Every row gives one point. Each copy is the shape, with its points in the same order, stretched, turned, moved and blurred by noise. Say if it was mirrored as well.
In the rows, zero is written as 128.

Shape:
[[175 125 161]
 [155 119 115]
 [140 113 171]
 [137 175 152]
 [138 117 139]
 [ 70 181  98]]
Copy 1:
[[ 95 208 144]
 [ 81 140 131]
 [124 188 159]
 [144 185  91]
 [107 158 140]
 [180  89  59]]
Copy 1 is: mirrored
Copy 2 (6 x 3):
[[136 138 193]
 [143 166 153]
 [121 109 158]
 [185 107 180]
 [128 140 149]
 [201 119 105]]
Copy 2 is: mirrored
Copy 3 (6 x 3):
[[157 151 172]
 [164 121 147]
 [130 132 176]
 [121 163 132]
 [139 124 162]
 [ 87  99  62]]
Copy 3 is: only turned
Copy 4, 6 rows:
[[190 142 167]
 [156 112 114]
 [162 167 135]
 [107 134 192]
 [147 140 117]
 [  7 117 133]]
Copy 4 is: mirrored

Shape, 10 rows:
[[102 146 128 108]
 [ 80 107 191  95]
 [124 115 169 116]
 [133 175 122 208]
 [148  84  66  81]
 [108 101 150 117]
 [130 115  32 153]
 [105 137 103 130]
 [179  96 194 150]
 [177 154 103 116]]
Copy 1:
[[123 158 116 115]
 [130 199 175 117]
 [122 152 168 104]
 [197  70 113 102]
 [ 38 117 117 158]
 [118 145 161 131]
 [113  70  83 175]
 [128 122 107 132]
 [124 106 212  84]
 [ 83  87 119  82]]
Copy 1 is: only turned
Copy 2:
[[104 104 106 100]
 [ 44 154 109  73]
 [ 97 149 126 110]
 [125  40 184 191]
 [228 149 105  48]
 [106 142 132  86]
 [237  69 158  92]
 [138  88 128  98]
 [120 182 170 163]
 [183 116 110 146]]
Copy 2 is: only turned
Copy 3, 10 rows:
[[ 74 110 124 113]
 [ 56 205 130 111]
 [101 170 129 114]
 [116  82  57 142]
 [150  93 178 125]
 [ 92 163 129 130]
 [133  36 132 167]
 [ 76  93 120 131]
 [168 204 101 115]
 [167  74 116  84]]
Copy 3 is: only turned
Copy 4 (10 x 4):
[[107 135 122 137]
 [ 79 113  63 177]
 [117  95 107 168]
 [157 162 199 197]
 [202 114 124  65]
 [131 118  96 149]
 [234 177 169  93]
 [144 153 134 131]
 [150  61 129 192]
 [164  95 189 104]]
Copy 4 is: only turned

Shape (9 x 4):
[[104  61 158  96]
 [115 118 117 118]
 [139 127 223  53]
 [140 137 183 110]
 [150 142 105 131]
 [ 94 130 109 151]
 [135 134 110 139]
 [132 162  77  83]
 [114 128 170 101]]
Copy 1 (9 x 4):
[[ 60 159 149 132]
 [126 118 145 114]
 [ 35 137  64 178]
 [ 95 149  96 161]
 [147 118 115  98]
 [153 121 163 122]
 [150 119 129 111]
 [135  63  91  97]
 [ 92 135 109 150]]
Copy 1 is: only turned
Copy 2 (9 x 4):
[[145 169  93  72]
 [138 150 130 125]
 [171  93 128  32]
 [140  92 112  75]
 [113 130 147 136]
 [139 140 105 147]
 [117 131 129 136]
 [144 158 205 160]
 [157 117 116  87]]
Copy 2 is: mirrored
Copy 3 (9 x 4):
[[ 94 154  73 125]
 [124 161 126 128]
 [111  84  51   7]
 [131  88  99  73]
 [161 144 137 129]
 [115 155 151 158]
 [147 144 139 138]
 [147 196 143  93]
 [108 119 101  81]]
Copy 3 is: only turned
